Each point is reached from the start by the listed moves, each made once or not at all, plus a little noise. Is the number of moves made odd or even? Then give how often each move was made.
In the rows, zero is written as 128.

Moves:
(1): [197 139 118 120 132 133]
(2): [116 192 117 130 122 129]
(3): [126 142 177 135 136 127]
Start: [132 161 154 112 109 158]
Points:
[129 178 205 121 115 158] => odd (0, 0, 1)
[191 235 133 106 107 161] => even (1, 1, 0)
[116 238 193 120 111 158] => even (0, 1, 1)

Moves:
(1): [206 138 131 120 126 122 126 125 113 125 125 133]
(2): [118 187 127 126 125 127 131 132 134 128 127 123]
(3): [129 132 185 126 135 130 137 128 128 120 122 125]
(4): [128 133 126 205 137 124 118 122 128 135 124 123]
(5): [132 135 122 118 194 128 131 140 124 132 120 120]
(6): [143 128 124 128 126 207 130 118 137 134 139 126]
(7): [139 123 117 129 122 126 202 122 132 132 136 125]
(8): [131 127 131 132 120 133 130 177 121 127 124 125]
(9): [133 129 127 128 131 123 125 135 175 118 117 135]
(10): [134 118 137 122 122 126 125 126 133 193 126 129]
(11): [128 129 130 132 132 118 122 133 139 130 191 131]
(12): [128 138 137 131 138 133 135 139 120 133 120 205]
Start: [138 140 151 142  91 158 129 152 126 164 113 112]
Points:
[220 224 208 215  91 160 218 206 105 169  93 178] => odd (1, 1, 1, 1, 0, 0, 1, 1, 0, 0, 0, 1)
[218 222 164 190 165 146 125 174 111 244  87 182] => even (1, 1, 0, 1, 1, 0, 0, 0, 0, 1, 0, 1)
[163 152 205 138 163 234 141 210 135 167 169  99] => odd (0, 0, 1, 0, 1, 1, 0, 1, 0, 0, 1, 0)
[156 218 193 213 160 233 137 209 180 164  88  93] => odd (0, 1, 1, 1, 1, 1, 0, 1, 1, 0, 0, 0)
[230 138 212 140  73 149 201 194 126 221 173 110] => even (1, 0, 1, 0, 0, 0, 1, 1, 0, 1, 1, 0)
[149 136 152 143  90 242 131 145 136 171 125 113] => odd (0, 0, 0, 0, 0, 1, 0, 0, 0, 0, 0, 0)
[154 204 143 211 146 227 115 202 146 238 170  96] => odd (0, 1, 0, 1, 1, 1, 0, 1, 0, 1, 1, 0)

Moves:
(1): [160 127 126 129 119 129 121 126 137 133 125 129 126 130 132 124 134 125
 126 124 134 130 131 123 122 138]
(2): [128 170 124 126 132 129 117 121 143 133 138 135 137 126 120 117 126 120
 119 135 144 131 125 125 119 125]
(3): [115 126 168 125 134 143 135 133 133 136 132 127 139 129 139 126 121 131
 125 140 132 127 137 125 120 141]
(4): [122 132 137 165 123 127 124 128 124 128 119 115 131 130 126 118 127 135
 129  99 132 126 130 124 139 135]
(5): [140 122 122 133 175 144 141 120 124 129 129 125 115 136 121 131 133 114
 113 131 125 131 137 133 129 139]
(6): [127 132 115 130 112 178 126 116 123 130 110 131 136 130 130 150 134 126
 124 123 128 129 131 134 139 123]
(7): [134 136 123 123 126 125 160 134 125 134 127 133 127 130 129 119 133 125
 128 126 125 129 133 127 126 126]
(8): [125 132 115 121 129 149 115 166 128 125 141 127 137 121 116 114 130 128
 131 127 136 129 118 134 118 125]
(9): [114 119 124 131 132 123 130 127 177 126 126 139 124 128 131 120 134 121
 136 123 121 125 126 131 140 128]
(10): [118 123 118 125 136 126 125 125 130 172 138 134 121 138 135 140 122 126
 140 117 131 127 136 134 126 133]
(11): [126 122 130 134 123 134 129 116 129 124 159 131 133 126 130 133 136 128
 128 124 132 124 129 125 122 126]
(12): [121 131 123 130 137 123 125 127 124 128 124 173 132 123 130 124 141 152
 137 123 139 133 124 124 133 156]
(13): [132 120 117 127 135 124 130 125 134 137 129 122 163 130 130 138 122 132
 132 121 118 116 129 134 126 133]
(14): [132 132 132 128 128 134 124 124 131 125 133 132 120 171 126 132 121 135
 121 129 123 115 129 128 124 127]
(15): [125 143 118 127 138 127 121 135 135 126 123 127 117 118 172 139 129 143
 132 121 126 122 138 132 131 131]
(16): [128 135 132 134 127 124 133 143 134 131 133 136 129 122 121 160 133 120
 128 126 117 124 123 123 128 138]
(17): [118 132 132 121 130 115 128 127 124 131 129 125 129 135 129 124 159 120
 127 129 134 116 128 130 132 137]
(18): [129 129 133 128 129 130 135 124 140 130 128 110 125 129 116 124 135 152
 126 133 130 132 123 126 125 126]
(19): [138 147 132 131 139 126 131 120 135 118 131 118 126 141 126 126 129 122
 171 128 136 134 121 132 132 133]
(20): [131 124 122 144 123 132 127 138 126 139 136 127 134 131 134 125 127 128
 130 160 125 131 127 118 134 128]
(21): [117 120 116 139 123 126 137 129 129 118 125 124 129 134 136 140 116 130
 112 127 179 122 120 133 125 136]
(22): [131 125 131 130 129 121 122 133 127 128 128 130 137 142 137 142 137 126
 123 117 134 161 130 133 131 119]
(23): [122 120 127 124 127 124 125 131 135 122 128 126 133 129 119 131 125 130
 133 129 128 124 162 125 133 126]
(24): [137 134 131 143 122 127 131 116 132 137 127 132 126 132 124 134 125 129
 127 136 128 126 134 178 128 135]
Start: [101 119 128 137 125 119 105 164 161 152 143 138 135 143 134 137 135 125
 121 119 146 114 141 145 132 114]
Points:
[ 99 157 104 201 174 124  96 159 247 140 168 194 124 180 164 169 157 141
  97  75 210  89 180 134 140 180] => even (1, 1, 0, 1, 1, 0, 0, 0, 1, 0, 1, 1, 0, 1, 1, 1, 0, 0, 0, 0, 1, 0, 1, 0)
[106 205 123 144 150  93 117 151 240 158 157 160 126 215 177 138 176 112
 153 110 164 122 154 210 141 122] => odd (0, 1, 0, 0, 0, 0, 1, 0, 1, 0, 0, 0, 0, 1, 1, 0, 1, 0, 1, 0, 0, 1, 0, 1)
[103 133 105 184 114 154  97 190 249 144 134 111 185 222 118 186 177 138
 148  59 205 105 150 163 154 146] => even (1, 0, 0, 1, 0, 1, 0, 1, 1, 0, 0, 0, 1, 1, 0, 1, 1, 1, 1, 0, 1, 1, 1, 0)
[ 91 167 102 170 131 163  89 201 174 155 135 116 176 143 160 185 171 128
 171  69 147  85 133 164 154 147] => even (0, 0, 0, 1, 0, 1, 0, 1, 0, 0, 0, 0, 1, 0, 1, 1, 1, 0, 1, 0, 0, 0, 0, 0)
[100 131  95 178 116 177 106 170 229 144 176 150 187 212 131 217 142 113
 145  90 192 111 125 222 138 129] => odd (0, 0, 0, 0, 0, 1, 0, 1, 1, 0, 1, 0, 1, 1, 0, 1, 0, 0, 1, 0, 1, 1, 0, 1)
[ 51 110 137 188 182 134 166 176 240 194 174 129 120 156 174 180 144 145
 115  78 188  93 200 148 141 163] => even (0, 0, 1, 1, 1, 0, 1, 0, 1, 1, 1, 0, 0, 0, 1, 1, 0, 1, 0, 0, 1, 0, 1, 0)

Moves:
(1): [154 134 127 155 121 130 108 127 146 116 134 132 131 139 141 137 106 141
 108 137 125 131 132 137 118 114 123]
(2): [126 154 156 128 106 105 132 128 120 129 127 116 120 106 110 129 147 166
 131 136 134 102 133 122 137  96 125]
(3): [157 115 160 123 144 126 153 132 131 142 165 154 159 147 142 132 121 157
 140 105 142 134 136 147  81 145  98]
(4): [128 100 110 140 128 122 128  99  92 129 135 141 118 125 110 127 144 126
 133 127 151  96 140 139 130 137 113]
(5): [111 127 142 141 172 139 123 136 130 121 122 147 145 118 118 136 134 125
 120 104 143 130 139 118 115 126 127]
(6): [116 152 115 124 130 142 146 170 126 155 140 122 126 115 100 128 116 119
 143 140 137 121 110 123 133 121 118]
(7): [133 101 119 139 116 112 166 133 131 153 121 107 130 113 111 119 121 139
 112 148 141 125 161 133 116 123 149]
(8): [133 136 121 133 128 126 128 150 118 118 126 135 141 145 125 122 124 110
 119 122 125 116 134 132 127 146 137]
(9): [104 123 162 129 112 126 118 133 144 132 126 128 135 118 118 123 121 110
 131 135 123 119 137 133 133  99 155]
(10): [124 116 122 126 133 109 117 134 122 144 113 109 140 137 124 132 109 130
 104 139 120 130 129 142 150 114 112]
(11): [111 132 125 125 126 127 145 128 135 118 135 137 135 133 125 132 137 138
 129 126 109 135 140 135 112 109 131]
(12): [131 150 118 137 136 122 145 145  99 127 124 147 134 132 130 126 144 136
 136 155 128 145 111 116 139 115 143]
(13): [131 148 109 114 119 135 132 115 112 124 118 119 144 113 145 139 116 115
 134 135 128 132 131 123 141 131 124]
(14): [138 138 136 133 152 147 120 114 108 139 129 119 109 143 134 130  99 117
 105 105 131 106 126 125 177 110 156]
(15): [102  99 123 130 109 121 133 141 143 145 127 120 132 133 170 118 119 136
 134 135 132 121 138 126 125 136 118]
(16): [121 126 109 103 109 119 129 133 150 120 155 135 136 112 153 143 125 133
 112 155 138 122 122 116 151 139 139]
(17): [125 141 125 119 142 140 149 105 132 114 129 113 127 122 130 134 159 119
 132 160 134 134 124 124 130 143 129]
(18): [116 116 142 126 119 128 123 125 143 122 109 128 138 149 110 129 144 141
 129 123 142 121 122 123 137 112 141]
(19): [126 127 133 108 123 130 105 142 119 138 110 117 109 122 149 140 127 129
 147 130 121 126 120 152 117 119 126]
(20): [111 110 153 140 117 126 127 136  98 116 109 144 125 136 102 126 103 160
 114 139 118 105 128 115 105 121 131]
(21): [155 101 111 123 140 113  99 134 117 121 147 134 136 142 120 113 127 117
 119 127 156 114 153 104 131 107  94]
(22): [117 130 131 126 121 122 129 137 129 142 134 110 116 124 112 110 109 127
 126 127 144 158 145 149 124 118 125]
(23): [108 136 146 120 120 137 128 119 124 149 116 144 111 139 140 160 135 125
 143 118 121 135 142 118 110 149 123]
(24): [121 153 105 119 151 147 117 109 117 143 103 150 129 130 118  99 117 118
 122 135 127 124 134 127 140 163 157]
Start: [110 147 146 167 137 114 174 149 125 140  73 139 114 115 116 143 127 125
 146 127 129 127 130 125 128 146  90]
Points:
[ 76 183 177 201 188 154 167 180  78 107  58 174 158 141  53 159 100 127
 111 177 165  87 145  65 163  19 124] => even (1, 0, 0, 0, 1, 1, 0, 0, 1, 0, 1, 1, 1, 1, 0, 0, 1, 1, 0, 1, 1, 0, 0, 0)
[120 154 167 177 149 112 223 127  52 190  62 145 142 154 149 206  98 129
 125 177 135  96 195 188 119 106 117] => even (1, 0, 1, 1, 0, 0, 1, 1, 1, 1, 1, 1, 1, 1, 0, 0, 1, 0, 1, 0, 0, 0, 1, 0)
[ 86 127 232 137 107  95 146 201 114 208 110 135 116 135 157 198  43 191
 119 195 169  34 167 116 136  67  41] => even (1, 1, 1, 0, 0, 1, 0, 0, 1, 1, 0, 0, 0, 1, 1, 1, 1, 0, 1, 1, 1, 0, 1, 0)
[ 71 175 130 171  91  89 194 149  61 208   7 144 117 116 156 166  28 205
  65 226 138  66 181  93 204 125 153] => even (1, 1, 0, 0, 0, 0, 1, 0, 0, 1, 0, 1, 1, 1, 1, 1, 0, 0, 0, 1, 0, 0, 1, 1)
[ 17  64 190 158 137  83 192 195  71 219  14 226 177 149 119 156  96 179
 119 178 181  53 202 144  90 168 139] => odd (0, 0, 1, 1, 1, 0, 1, 1, 1, 1, 0, 1, 0, 0, 1, 1, 0, 1, 1, 1, 0, 0, 1, 1)

Moves:
(1): [130 129 133 141 113 135 121 122 112 156 146 132 132 140 130 127 133 125
 128 141 112 125 115 132 116]
(2): [119 122 114 119 116 126 121 131  98 133 115 112 122 122 144 141 132 129
 117 137 127 144 125 115 124]
(3): [139 137 135 135 128 126 140 171 124 109 133 117 119 134 137 105 120 129
 148 145 111 108 153 148 128]
(4): [129 111 122 140 146 126 114 132 125 116 109 127 111 135 127 146 101 144
 127 120 129 157 140 146 117]
(5): [151 134 123 113 118  93 103 129  96 142 133  86 134 135 125 141 112 140
 115 128 127 117 126 149 130]
(6): [118 109 100 132 134 122 129 114 114 141 125 130 157 125 117 141 140 145
 130 127 132 102 122  94 108]
(7): [140 120 138 147 123 125 125 130 141 137  95 129 134 104 143 142 103 123
 148 149 146 136 141 126 109]
(8): [121 128 147 123 125 156 130 160 142 152 131 128 114 126 113 142 139 126
 131 119 147 120 113 100 116]
(9): [118 145  95 137 140 132 126 137 143 132 136 140 113 126 132 133 128 124
 130 122 118 120 137 113 124]
(10): [129 123 119 139 139 119 131 136 132 130 115 135 136 102 136 125 134 102
 121 114 130 112 125 139 124]
(11): [126 137 138 127 103 128 136 134 135 154 144 141 143 108 115 111 123 146
 140 110 119 151 120 123 116]
(12): [127 130 137 116 121 129 133 116 149 143 105 144 131 120 128 137 119 131
 145  89 104 125 129 130 116]
(13): [136 122 110 117 125 126 119 137 127 122 138 141 128 137 129 137 126 138
 114 122 133 107 143 128 124]
(14): [108 127 127 126 114 134 133 133 158 113 119 123 100 126 134  87 134 120
 135 124 172  99 120 150 140]
(15): [141 148 119 114 131 144 140 139 114 127 139 116 129 113 133 111 103 129
 125 134 124 123 134 140 145]
(16): [101 135 145 145 121 119 143 111 120 119 137 139 140 139 114 142 133 126
 135 121 124 139 119 135 136]
(17): [125 141 167 101 156  97 160 108 148 102 136 103 121 126 140 136 120 131
 139 110 155 148 136 161 123]
(18): [154 111 148 129  89 117 163 115 124 136 141 120 114 126 127 118 116 139
 143 106 123 112 118 130 125]
(19): [139 122 122 136 110 124 148 117 131 117 125 133 129 138 121 130 114 112
 146 141 136 131 111 139 127]
(20): [112 111 139 125 130 131 133 136 121 124 145 112 134 108 119 129 129 123
 121 128 117 136 138 124 123]
(21): [138 132 137 113 126 112  89 132  96 146 137 137 120 152 133 128 110 127
 141 134 136 134 120 108 140]
(22): [118 121 126 134 116 137 121 128 128 135 138 133 112 120 132 121 141 130
 148 125 127 130 126 155 139]
(23): [129 110 112 131 120 136 137 135 101 116 116 125 120 123 114 126 146 122
 124 120 140 130 159 110 127]
(24): [125 154 125 123 114 139 117 134 125 112 136 126 116 114 136 121 131 119
 138 131 121 129 104 135 121]
Start: [130 153 111 144 137 158 151 130 135 124 125 140 105 106 142 137 155 136
 106 133 135 112 141 133 143]
Points:
[158 107  91  74 146  89 118 132  31 137  80  66 109  72 159 215  56 181
 117  97 170 136 217 126  94] => even (0, 1, 0, 1, 1, 1, 1, 0, 0, 0, 0, 1, 1, 0, 1, 0, 1, 0, 0, 1, 1, 0, 1, 0)
[132 139  85 152  36 137 189 164  84 127 165  96  34 105 155 118  74 153
 164  96 100  66 152 249 139] => odd (1, 1, 1, 1, 1, 0, 0, 0, 1, 0, 0, 1, 1, 1, 1, 1, 0, 1, 1, 1, 0, 1, 0, 0)
[106 125 143 139 100 194 176 147 165 155 128 150  85  78 116 154 157 119
 159  95 126 114 117 141 123] => odd (0, 0, 0, 0, 0, 0, 0, 1, 0, 0, 0, 1, 0, 0, 0, 0, 0, 0, 1, 1, 0, 1, 0, 0)
[150 115 150 129  19 191 196 211  73 174 135 116  31  86 126  83  80 147
 187  90 143 117 146 136 112] => even (1, 1, 1, 1, 0, 0, 0, 1, 0, 0, 1, 1, 0, 1, 1, 0, 0, 1, 1, 1, 1, 0, 1, 0)
[ 96 182  97 145 194 109 174 163 130  80 132 128  71 105 165 110  98 130
 156 106 186  75 169 188 150] => even (0, 0, 1, 1, 0, 1, 0, 0, 1, 1, 0, 0, 0, 1, 1, 1, 1, 0, 0, 0, 1, 0, 0, 0)
